Every row gives one point. Each copy is the shape, with its points in the same order, turned, moved and blurred by noise. Some copies are also mirrored. Which?
(in the rows, 128 means zero)

Shape (5 x 2):
[[128  96]
 [111 132]
 [180  83]
 [106 147]
 [146 121]]
Copy 1 (5 x 2):
[[106 130]
 [143 112]
 [ 92 180]
 [157 108]
 [132 145]]
Copy 1 is: mirrored
Copy 2 (5 x 2):
[[129 168]
 [109 137]
 [182 176]
 [103 119]
 [145 143]]
Copy 2 is: mirrored
Copy 3 (5 x 2):
[[159 104]
 [114 104]
 [186 150]
 [ 98 103]
 [134 131]]
Copy 3 is: only turned
Copy 4 (5 x 2):
[[129 174]
 [113 136]
 [183 189]
 [111 123]
 [148 150]]
Copy 4 is: mirrored

Shape (9 x 4):
[[127  96 132 107]
 [119 163  74 169]
 [118 101 168 178]
 [148  97 156 167]
 [ 65 159 111 139]
 [117 130 138 121]
 [128 184 145 128]
 [110 138 158 107]
 [159 101 152 134]]
Copy 1 (9 x 4):
[[164 110 130 106]
 [ 76  88 131 164]
 [142 174 133 152]
 [150 157 105 144]
 [ 92 107 189 138]
 [130 128 142 109]
 [ 78 136 129  92]
 [128 130 150  86]
 [156 138  98 113]]
Copy 1 is: only turned
Copy 2 (9 x 4):
[[ 91 154 116 130]
 [132  66 155 155]
 [ 89 100  96  80]
 [103 109  81 105]
 [117 102 195 107]
 [113 137 135 115]
 [170 127 143 108]
 [123 153 142  96]
 [111 139  83 119]]
Copy 2 is: only turned
Copy 3 (9 x 4):
[[124  97 109 140]
 [115 202 116 144]
 [193 131 150 135]
 [162 117 162 153]
 [130 173  82  93]
 [123 123 122 114]
 [105 155 145  86]
 [123 110 124  93]
 [133 100 154 147]]
Copy 3 is: mirrored
Copy 4 (9 x 4):
[[ 99 137 142 146]
 [142 161  65  98]
 [132 170 187 106]
 [123 138 177  97]
 [167 179  88 164]
 [143 137 138 145]
 [183 118 116 134]
 [155 131 149 163]
 [111 115 165 116]]
Copy 4 is: mirrored
